Each row of a before or after table is a point. The points were changed in one or more steps. Then noise was added and the rows were shuffled. The steps act on columns, c1 being the first. What was done? A step turns or swaps two columns, mirrors them in a line or flattens them onto one, adds a multiple of one to another, or multiplies or shifts one. Angles are multiples of 10 degrees, from the lower column toward the higher: turns from -170 to 170, lines from 10 to 170 but not 90. Use the fewest steps. Two steps may share a column if one is a turn and the other turns, adds or multiplies; they go together, in the order done. Otherwise the lowest column goes first.

Before:
[[-15,0,3],
[9,-10,-18],
[41,37,21],
[20,-19,-20],
[-15,-8,-18],
[-22,-31,-3],
[4,-15,-38],
[-24,-5,33],
[17,-27,-37],
[19,-1,-15],
[-4,-3,-6],
[0,-24,-12],
[5,-17,-38],
[46,-2,39]]
After:
[[0,-7,-27],
[22,10,-42],
[25,0,-26],
[-7,3,-8],
[50,4,40],
[-32,-23,-24],
[-24,-3,2],
[-15,8,-19],
[13,8,-22],
[-29,-29,13],
[61,-29,19],
[25,15,-8],
[7,16,-35],
[9,16,-35]]
Steps: multiply c1 by 1.3; turn c2 and c3 by 50 degrees

Before:
[[-10,-10,9,-1,-6,-11],
[7,5,-4,-5,10,-5],
[7,-3,-19,-17,2,7],
[-16,-3,20,18,3,2],
[8,-13,5,3,-4,3],
[-1,3,5,5,3,8],
[9,5,-15,-2,-6,0],
[9,-13,8,8,4,-7],
[5,-6,14,9,-6,-15],
[-16,-2,10,26,3,2],
[-7,-16,-3,5,3,-14],
[-21,-8,15,22,2,-11]]
After:
[[-16,4,-21,16,3,-1],
[7,7,20,-16,2,-14],
[-16,3,-27,5,3,-3],
[-21,2,-24,11,2,40],
[7,-7,6,-3,10,5],
[9,7,-9,7,4,38],
[-1,1,-5,4,3,-25],
[-10,3,0,9,-6,43],
[5,-3,-11,12,-6,48],
[9,-4,4,-14,-6,-7],
[-7,6,-4,-4,3,60],
[8,13,-4,4,-4,12]]
Steps: turn c2 and c6 by -150 degrees; multiply c6 by 3; turn c3 and c4 by 100 degrees

Before:
[[14,20,-25,-4,1,32,-9,-5,-2,-2,9],
[-11,11,3,15,1,3,37,11,1,-2,-9],
[-1,-22,-34,-30,-12,29,-13,0,3,-9,-12],
[-5,-17,8,8,-19,22,-23,2,-2,2,-1],
[-8,-9,-25,22,20,-2,5,-11,5,-23,-19],
[-1,-15,3,-8,-22,11,-17,-7,55,-8,22],
[22,-21,-9,15,-14,28,28,-3,-8,-6,-12],
[-9,4,7,-53,-5,41,-3,3,-10,2,4],
[44,-7,5,13,15,1,-17,0,-5,-5,4],
[-7,29,1,4,12,1,-20,46,-6,-20,16],
[-3,4,7,13,-19,13,-17,10,-12,-34,7],
[-5,-22,9,4,-8,-2,-7,20,20,-7,60],
[24,44,-23,-1,-8,-7,-16,-9,-8,-3,-5]]
After:
[[-4,-28,10,16,-2,22,-1,2,-18,1,2],
[-5,-23,2,-5,-24,11,1,-23,-1,-8,4],
[38,-19,5,13,3,1,-7,-11,12,-4,-18],
[18,10,-8,23,1,28,44,7,-16,-5,-17],
[9,7,-25,7,1,32,-26,-13,0,-2,-8],
[-12,-2,-26,22,1,-2,14,16,20,-23,-12],
[-3,36,3,16,0,3,18,13,0,-4,11],
[-1,-23,-35,-22,-3,29,11,11,-10,-9,-4],
[16,17,-23,-3,2,-8,-57,-3,-10,-3,-22],
[4,-20,10,3,-9,-1,16,-50,-2,-7,39],
[17,4,1,4,4,1,-46,1,9,-19,47],
[-6,-1,6,-40,3,42,-5,-2,-8,2,8],
[3,-11,7,16,2,11,-18,-2,-23,-34,11]]
Steps: turn c1 and c8 by -30 degrees; turn c8 and c11 by 70 degrees; turn c2 and c7 by -50 degrees; multiply c7 by 1.3; add 0.3 times c6 to c4; turn c5 and c9 by 70 degrees; multiply c5 by 0.4
